Rows are points. The points of each table are mixes of a few directions, plus a little noise. How many directions does each table use, and how many do they share? Where both have some left over, give the other angles between the two spaces (their principal angles), to ten degrees, smallest first.
In the rows, 128 means zero.

First, 7 rows:
[[ 73 118]
 [157 133]
 [ 78 120]
 [143 130]
 [ 79 118]
 [166 134]
 [199 142]]
Second, 6 rows:
[[ 92  84]
 [159 166]
 [ 82  73]
 [135 137]
 [153 159]
 [146 150]]
Directions: first 1, second 1, shared 0; angles 40

First:
[[124 136 116 107 124 148]
 [152 145 141 111 189 136]
 [127  80  58 169  57 156]
 [134 101 168 148 134 168]
 [157  93 130 194 149  95]
 [ 86 143 209 104 102 126]
 [131 142  74 137 121  65]
 [114 180  94  61 132 123]
 [127 133 163 121 145 135]]
Second, 6 rows:
[[ 78 177 117 143 115 159]
 [150  82 132 145 121 122]
 [112 162 115 142 116 142]
 [ 96 112 173  54 188 103]
 [133 184 100 145 107 136]
 [198  51 132 140 122 101]]
Directions: first 4, second 3, shared 1; angles 50, 60

First, 10 rows:
[[107 146 124 160 200 151 136 206 117]
 [108 151 117 160 187 137 148 192 121]
 [130 143 112 140 127 103 162 119 132]
 [132 135 120 130 120 109 148 112 131]
 [146  82 161  72  58 154  52  66 132]
 [136  64 179  65  82 199   7 101 122]
 [129 142 117 141 130 108 159 123 133]
 [136 134 120 125  99  99 152  92 133]
 [137 140 116 133 107  94 161  95 135]
 [115 148 117 154 170 128 154 173 122]]
Second, 8 rows:
[[131 128 126 126 118 120 133 115 130]
 [137 129 123 123 103 108 141  96 134]
 [137 129 123 122 102 107 142  95 134]
 [ 95 124 145 149 224 205  78 248 106]
 [125 128 130 130 137 135 123 139 126]
 [137 129 123 122 102 107 142  95 134]
 [107 126 139 141 188 176  97 203 114]
 [154 131 114 111  51  66 168  31 146]]
Directions: first 2, second 1, shared 1

First (8 x 14):
[[148 145  61  87 182 124 140 171 152 211  81 169 146 139]
 [128 109 177 163 155 210 158 175 158 157  91 133 136  66]
 [119  87 162 185 130 140 112 135 114 109 161  87 141 154]
 [ 94 131 119 105 103 167 111 138 134 122  96 108 132  99]
 [136 126  70 148 100  65 134  94 118 128 194 180 143 214]
 [163 113 151 168 126  93 136 158  96 124 167 138 101 137]
 [133 184 113  42 119  86 122  91 121 103  96 128  96  91]
 [103 132 173 126 112 137 111  67 131  69 140  79 130 122]]
Second, 9 rows:
[[166 169  61  74 114  83 152 182 115 175 101 206  88 100]
 [105 103 168 160 136 155 114  96 136 100 144  81 152 145]
 [160 164  71  82 116  90 149 174 117 169 105 195  93 104]
 [125 125 132 132 129 131 126 124 129 125 130 123 131 130]
 [135 135 116 119 125 120 132 137 126 136 123 142 121 123]
 [ 82  77 210 194 145 183  99  61 144  70 161  32 177 162]
 [102  99 175 166 138 159 111  90 137  95 147  73 156 148]
 [115 114 151 147 133 143 120 110 132 112 137 101 142 137]
 [162 166  67  79 115  87 150 177 116 171 104 199  91 103]]
Directions: first 6, second 1, shared 1

First, 8 rows:
[[109 130 126 129  95 157 130 128 135 129 127 122 137  88 114  97 152 113
  146 135]
 [133 163 175 173 132 104  68 109  89 112 170 170  46 170 106 143 209 135
   69 146]
 [129 106  89  94 161 133 137 143 133 139  98 119 144 131 144 150  53 142
  152 118]
 [127 141 158 103  58 176 135 126 134 170 152 182 156 131 129  52 170  82
  162  94]
 [144  94 106 133 174  90 166 137 146  85 126  67 171 128 136 205  64 144
  124 149]
 [122 128 138  80  61 185 134 139 133 167 152 185 170 130 124  68 136  79
  184  97]
 [114 146 125 176 168  99  79 116 101  95 120 110  51 120 108 163 163 165
   75 165]
 [144 115 107 138 178  87 176 125 156 127  77  67 147 129 168 149  76 162
  113 122]]
Second, 9 rows:
[[148 136 178  83  43 173 151 128 138 179 180 209 184 170 139  55 160  61
  173  75]
 [ 98 114 105 139  92 156 175 130 165 118  96  58 182  32 120  84 137 118
  159 145]
 [143 141 157 137 118 118 133 117 129 142 137 146 123 155 140 109 155 122
  113 113]
 [121 140 122 177 159  96 138 111 138 118  80  69  95  96 140 120 150 167
   86 144]
 [113 106 123 151 106 126 167 130 156  77 144  58 186  63 104 149 135 114
  141 165]
 [130 131 111 145 187  95  95 127 107 110 111 118  74 147 127 180 107 167
   93 146]
 [136 137 111 123 191 105  75 131  92 134 112 160  56 179 135 173  96 166
   98 127]
 [125 101 103 107 150 127 105 148 111  82 168 129 142 133  96 213  78 123
  145 159]
 [139 146 142  90 106 158 112 129 116 192 123 205 112 176 151  70 133 113
  145  78]]
Directions: first 5, second 4, shared 4

First, 9 rows:
[[125 127 140 116 129 129 133 126 125 128 131 121 127 131 133 139 126 132
  124 135 111 123 137 132 126 129 132 128 124 135 116 133]
 [114  58  45 201 117 126 110 108 150 140 100 183 116 152 141  59 174 105
  132  83 225 109  83  95 158 135  82 127  78   7 201  82]
 [121 136 171  90 135 129 140 129 119 125 136 103 130 137 135 165 121 140
  118 153  72 116 161 143 120 127 144 127 124 160  91 149]
 [125 137 156 101 132 129 135 129 120 126 134 111 129 132 132 152 121 137
  121 144  90 123 149 138 120 127 140 130 129 154 101 143]
 [161 193 131 128 130 129 121 148 121 123 145 120 142  74  92 128  90 126
  144 127 140 176 111 133 111 119 146 128 200 202 126 139]
 [115 123 166  94 131 128 140 124 123 125 131 108 128 147 141 160 127 139
  116 150  77 107 160 140 123 130 139 129 112 144  94 145]
 [126 119 121 134 128 128 128 126 131 129 124 134 127 132 131 123 134 125
  128 124 135 122 124 124 131 129 125 127 121 114 134 125]
 [145 146 107 147 127 128 118 136 130 129 129 140 132 105 111 109 121 120
  139 113 161 152 104 121 128 127 126 128 155 138 150 123]
 [123 109 115 139 126 128 126 123 132 130 121 138 125 137 136 117 140 125
  125 120 144 120 122 123 135 129 118 127 111  99 142 120]]
Second:
[[158  79 135 131 124 162 115 121 127 123 154 104 124  91 131 125 147 132
  101 137 157 108 113 114 184 139 134 106 121 144 155 150]
 [142 106 128 132 144 155 109 134 157 144 138 110 130 101 121 144 141 122
  119 135 149 112 122 123 174 134 129 108 114 143 138 128]
 [ 90 187 114 131 161 103 125 152 180 167  89 148 142 158 111 158 110 107
  165 121 104 142 148 144  91 118 120 140 117 121  89  80]
 [129 127 136 123  94 107 152 109  70  91 134 141 118 146 144  96 121 145
  122 122 115 141 127 126  93 126 129 145 151 115 135 151]
 [132 123 128 129 130 133 124 128 134 130 130 124 128 123 128 130 131 127
  125 129 131 124 126 126 136 129 129 124 126 131 130 130]
 [ 79 207 114 129 157  86 133 153 172 167  78 161 141 176 113 158 102 109
  176 115  89 153 154 151  64 112 118 154 123 113  79  73]
 [153  92 143 123  81 125 151  99  46  73 159 125 112 123 152  80 131 155
  100 129 132 131 115 116 119 133 134 135 153 120 157 176]
 [145  98 137 126 103 133 136 112  89  97 149 122 120 117 139 102 134 143
  107 131 137 125 117 120 137 134 133 126 138 128 148 156]
 [124 132 120 131 155 141 109 143 177 160 120 120 138 117 114 155 132 113
  135 132 137 118 129 130 154 129 126 116 111 138 119 109]]
Directions: first 2, second 2, shared 0; angles 80, 90

First (9 x 32):
[[156 110 129 133 111 164 114 132  96 133 129 141 125 129 164 140 165 171
  159 126 113  85 139 108 154 150 125 134 143 119 119 207]
 [102 115  88 142 127 162 123 133 118 105  84 122 106 124 136 142  96 149
  155 122 174 168 132 129 151 155 150 135 105 128 200  75]
 [175 113 100 168  89 165 125 142  83 111 128 140  86 141 158 160 146 205
  137 137  71  49 176  83 190 154 141 146 122 152 159 211]
 [119 146 174  99 160  92 127 127 155 157 176 126 167 120 127  90 160  59
  109 136 143 140 115 157  64  81 122 120 131 114  33 154]
 [124 141 110 148 125 112 139 136 135 112 132 119 105 134 112 131 103 124
   99 138 114 125 151 123 132 115 147 135 103 155 150  99]
 [140 146 129 143 125  95 142 134 140 123 154 123 115 137 107 125 118 114
   85 141  89 105 150 122 124 101 136 132 114 155 115 127]
 [ 71 128 180  57 180 114 116 103 169 167 123 126 207 102 123  83 141  41
  162 107 225 229  47 190  46 113  96 100 160  64  62  72]
 [113 120 133 104 121 117 136  98 143 131  82 129 147 127  90 138  90 135
  138 103 133 170  72 136 140 161  87 107 169 109 178  38]
 [151 131 110 159 113 132 131 144 112 114 142 128  95 138 136 140 131 154
  110 142  91  83 170 104 152 123 149 143 107 157 137 169]]
Second (9 x 32):
[[154 107 121 127 112 142 121 140 123 103 135 128 131 131 143 124 139 157
  133 129 102  90 142 102 139 131 119 131 130 146 118 186]
 [ 76 157 139 134 174 117 136 109 134 168 147 120  99 139  90 146 111  93
  116 117 151 189  97 157  98  98 138 113 126 102 142  67]
 [108 168 142 121 126  73 146 119 151 150  97 133 161 101 119 103 111  53
  110 146 179 169 131 177 112 137 146 138 111 116 119  19]
 [ 83 171 144 127 158  85 145 112 147 168 126 125 130 119  97 123 107  57
  105 133 173 193 111 177  96 110 146 125 115 105 128  23]
 [161  94 119 131 123 154 114 151 125  87 176 119 115 149 140 125 146 175
  120 125  69  66 147  80 126  98 115 125 128 165 100 249]
 [ 88 153 136 131 156 119 135 107 128 167 119 129 114 128 104 144 113  99
  130 121 163 185 100 161 116 126 137 119 130  96 153  53]
 [151  86 107 134 100 198 110 119  82 122  89 143 112 134 157 166 142 220
  188 106 115 101 113  95 188 188 107 125 164 109 185 180]
 [156 108 126 126 130 126 122 156 144  86 186 113 127 144 133 107 142 139
   97 136  74  73 156  91 106  78 123 128 113 176  75 230]
 [175 106 117 121  73 137 123 137 116 100  79 143 167 107 170 114 141 157
  154 138 128  82 153 112 171 185 120 147 136 138 133 148]]
Directions: first 4, second 3, shared 1; angles 30, 90

First:
[[151 141 109 140  97 133  92 127  88 167 101 115 151 140 178 101 142 167
  160 116 114 151 139 109 121 136 116 116 109 138 191  49]
 [120 106 107 154 161 157 108 136  67 115 168 141 135 159  97 119 138 169
  170 121 104 113 124 147  88 145 117 167  87  74 150 123]
 [148 130 153 108 126 104 170 121 192 158 116 162 156  73 141 154 122 133
   93 136 143 129 143 136 205 149 141 100 162 176  80 156]
 [142 126 149 114 136 111 166 122 179 148 127 162 151  84 127 152 122 134
  100 134 138 125 139 141 191 147 140 110 154 162  81 162]
 [115 138 147 108 114 110 146 124 175 108 111 111 100 116 126 139 116  72
   89 136 149 128 121 119 136 102 138 112 161 150  97 161]
 [119 148 125 122  95 122 104 126 125 114  96  80  96 150 153 108 124  85
  122 129 137 145 119 100  93  92 125 115 136 135 156  99]
 [ 99 136 130 122 118 127 115 129 130  82 120  82  77 157 114 121 118  64
  111 132 139 127 107 113  76  84 129 133 136 114 128 144]
 [122 101 134 134 176 139 159 132 133 115 175 173 142 114  76 153 126 151
  128 131 121 101 127 163 147 155 132 153 120 104  81 186]
 [136 123 100 152 129 150  90 134  62 144 134 124 145 159 141 104 144 177
  177 116 105 135 131 126  95 142 112 146  89  98 187  72]]
Second, 8 rows:
[[118 136 124 101 113  90 169 113 222 120  95 119  88 119 172 141 113  95
   58 140 150 105  82  79 146  43 162 104 156 129 103 157]
 [ 96 111 110 132 108 127 115 107 138 121 128 146 118 140 152 144 103 114
  135 128 132 120 130 135  93 121 113 146 120 109 142 138]
 [111 134 140 112 112 155 105 128 107  91 137 118  96 133 128 110 133  82
  105 148 155 137 120 106 104 112 117 124 104 121 129 115]
 [124 136 145 124 114 134 116 129 137 109 127 114 112 118 122 126 115  91
  107 135 135 140 110 126 119 117 125 114 142 141 132 135]
 [101 125 151 108  94 134 123 108 143 112 123 125 120 108 128 140 112  66
  114 144 165 149 149 149 127 150 107 126 147 154 110 144]
 [162 129 110 146 175 130 148 151  72 168 141 151 174 143 113 116 172 222
  182 114 104 114 183 131 158 176 131 150  88 116 114  99]
 [174 110  95 157 176 126 164 127  85 192 142 106 205 135  97 115 174 249
  191  93  85 118 109 163 167 153 155 152 128 103 160  87]
 [135 140 151 146 127 131  88 160 120 108 132 143 113 127 117 129  98 108
  134 124  95 140 144 134 104 151 111 113 138 149 136 151]]
Directions: first 3, second 6, shared 1; angles 30, 80

First, 10 rows:
[[174 149 110 131 117 149 147 111 144 100 106 105 132 119 119 138 100 115
  138 130 140 123 131 115 156 133 140 122 102 127 151 129]
 [108 116 142 124 126 104 122 134 109 153 137 136 130 126 134 122 131 140
  135 132 119 120 115 137 116 125 112 128 130 128 130 137]
 [117 112 152 118 100  68 130 131  76 180 133 127 139 103 139 120 102 154
  165 140 108  86  87 144 127 122  86 118 103 132 161 167]
 [106 118 136 126 134 122 119 136 122 140 140 140 126 133 132 123 143 134
  120 127 122 132 129 134 115 126 123 131 141 128 116 125]
 [ 47  94 153 124 157 114  91 156 117 161 167 169 117 155 142 113 188 142
   94 120 111 156 141 146  76 121 122 143 187 128  74 113]
 [121 133 118 134 146 159 121 132 153 104 133 135 121 145 124 130 153 116
  103 120 135 156 152 122 120 129 150 134 151 124 101 104]
 [120 120 137 124 119 105 127 130 108 148 133 132 133 121 132 124 122 138
  139 132 121 114 114 135 124 126 113 125 123 130 137 140]
 [157 141 117 129 122 140 139 119 137 113 114 114 130 122 123 132 110 121
  134 129 134 124 129 120 145 131 134 124 112 128 142 128]
 [ 81 103 152 120 129  91 110 144  98 170 150 150 129 129 140 115 147 148
  129 130 110 121 115 145 101 122 104 132 146 131 117 139]
 [249 196  62 146 128 230 174  86 215  14  70  72 126 127  96 159  81  74
  122 121 179 150 166  82 199 144 196 123  86 121 153  97]]
Second, 11 rows:
[[182 144 111 134 123 152 148 109 146 101 108 104 133 118 124 135 110 106
  134 127 146 132 139 118 158 135 144 122 112 127 140 125]
 [ 64 142 128 119 118 117 111 148 132 128 134 147 113 142 112 133 112 172
  128 130 106 102 109 123 107 115 120 140 104 125 151 132]
 [ 76 117 136 126 146 130 106 147 133 135 148 154 117 150 128 124 161 141
  104 123 119 145 136 133  96 122 130 141 158 127  99 113]
 [158 116 121 141 162 167 125 119 152 109 135 129 129 142 139 125 177  81
   96 116 152 184 172 128 128 138 159 128 181 128  73  97]
 [ 87 142 129 119 108 107 121 141 121 135 127 136 120 128 114 132  98 169
  144 134 108  90  99 126 119 117 112 134  92 126 164 143]
 [ 97 112 135 130 151 135 110 140 133 134 147 145 123 146 135 122 168 123
  102 121 128 155 146 133 104 127 135 135 168 128  89 110]
 [124 157 102 133 140 178 127 128 179  75 118 128 113 150 108 140 129 123
  104 121 139 145 150 106 130 127 161 139 124 122 123 101]
 [168 123 145 117  80  63 154 112  69 176 114 103 151  80 137 124  66 145
  191 146 117  65  75 140 159 128  81 105  72 135 192 183]
 [188 130 137 120  81  74 159 106  77 164 106  94 153  77 135 126  61 136
  192 146 123  68  81 135 168 130  89 103  67 135 197 180]
 [133 121 122 137 154 158 121 126 149 112 134 134 125 145 132 127 166 103
   99 118 141 168 160 126 120 134 151 134 167 128  87 103]
 [134 106 138 132 144 127 123 126 121 144 141 133 133 131 143 120 160 109
  116 125 134 153 144 139 122 132 129 126 165 130  96 121]]
Directions: first 2, second 3, shared 2
